Each row is a point. Any point is a mix of the corners, with weights that add up to 1. It lies inside the corners' shape when no weight is negative. Is each point inside? If not, which corners have a negative weight?
(in the rows, 128 means zero)

Corners:
(1): [145  73 172]
(2): [128 129 143]
(3): [ 22 170  88]
(4): [147 130 102]
Points:
[126 127 107] -> outside (2)
[108 136 103] -> outside (2)
[ 71 164  92] -> outside (1)
[124 142  97] -> outside (1)
[157 101 153] -> outside (3)

Corners:
(1): [175 104 111 131]
(2): [ 98 138  19 109]
(3): [190 143 138  86]
(4): [ 96  96 219 107]
(5): [116 135 183 179]
Points:
[147 141 112 138] -> outside (4)
[146 127 113 139] -> outside (4)
[172 127 133 105] -> inside
[150  93 172 105] -> outside (2, 5)
[124  93 205 135] -> outside (2, 3)
[110 112 174 116] -> inside
[177 140 133  93] -> inside
[124 126 105 127] -> inside

Corners:
(1): [ 95 115  17 159 107 203 194  84]
(2): [177 117 181 130 165 144 146 140]
(3): [173 103 196 146 118 130 144 135]
(4): [ 78  59  29 129 134 207 248 151]
(5): [136 102 102 109 167 113 136 140]
(6): [115 127 177 116 175  97  49 165]
(7): [121 129 188 109 164  98 130 145]
(8): [ 90 184 129  51  97 162  15 126]
(9): [183 198 131 121  95 162  85 137]
Points:
[111 103 117 117 148 144 142 140] -> outside (9)
[133 143 114 113 132 150 112 134] -> outside (3)
[139 140 149  97 127 140 103 140] -> outside (1, 6)
[130 125 166 116 155 119 114 145] -> inside
[129 108 140 120 155 140 145 142] -> outside (9)
[155 158 160 125 123 142  94 127] -> outside (4, 5)
[123 131 111 118 122 152 110 132] -> outside (2, 7)
[138 125 117 129 130 163 155 122] -> outside (6)

Corners:
(1): [125 168 172 238 131  72  81  58 163]
(2): [171 215 226 152  71 157 140 192 109]
(3): [193  55 139 143 138 153 154  93 104]
(4): [ 46 148 101 152 118 204 176 225 121]
(5): [100  96 103  95 108 137 227 112 122]
(6): [125  93  26 104 140 149 147 159 176]
(7): [153 103  93 112 126 161 154  91  89]
(8): [123 151 166 121 137 228 167 111 136]
(9): [170 116 144 151  92 111  19 106 147]
(10): [124 156 164 145 146 104  82 122 113]
Points:
[131  89  74 135 125 140 137 121 139] -> outside (2, 8, 10)
[151  80 104 121 155 138 158  73 118] -> outside (2, 4, 9)
[151 110 134 136 131 141 132 110 111] -> inside
[108 113 108 144 143 132 154 115 142] -> outside (2, 7, 9)
[111 136 121 153 118 147 138 147 121] -> outside (8)
[126 114 116 140 135 148 134 119 131] -> outside (2)
[147 120 135 139 113 141 138 131 120] -> outside (8)
[135 152 155 148 107 174 179 168 129] -> outside (7, 9, 10)
[136 137 153 151 124 139 125 110 117] -> outside (6)
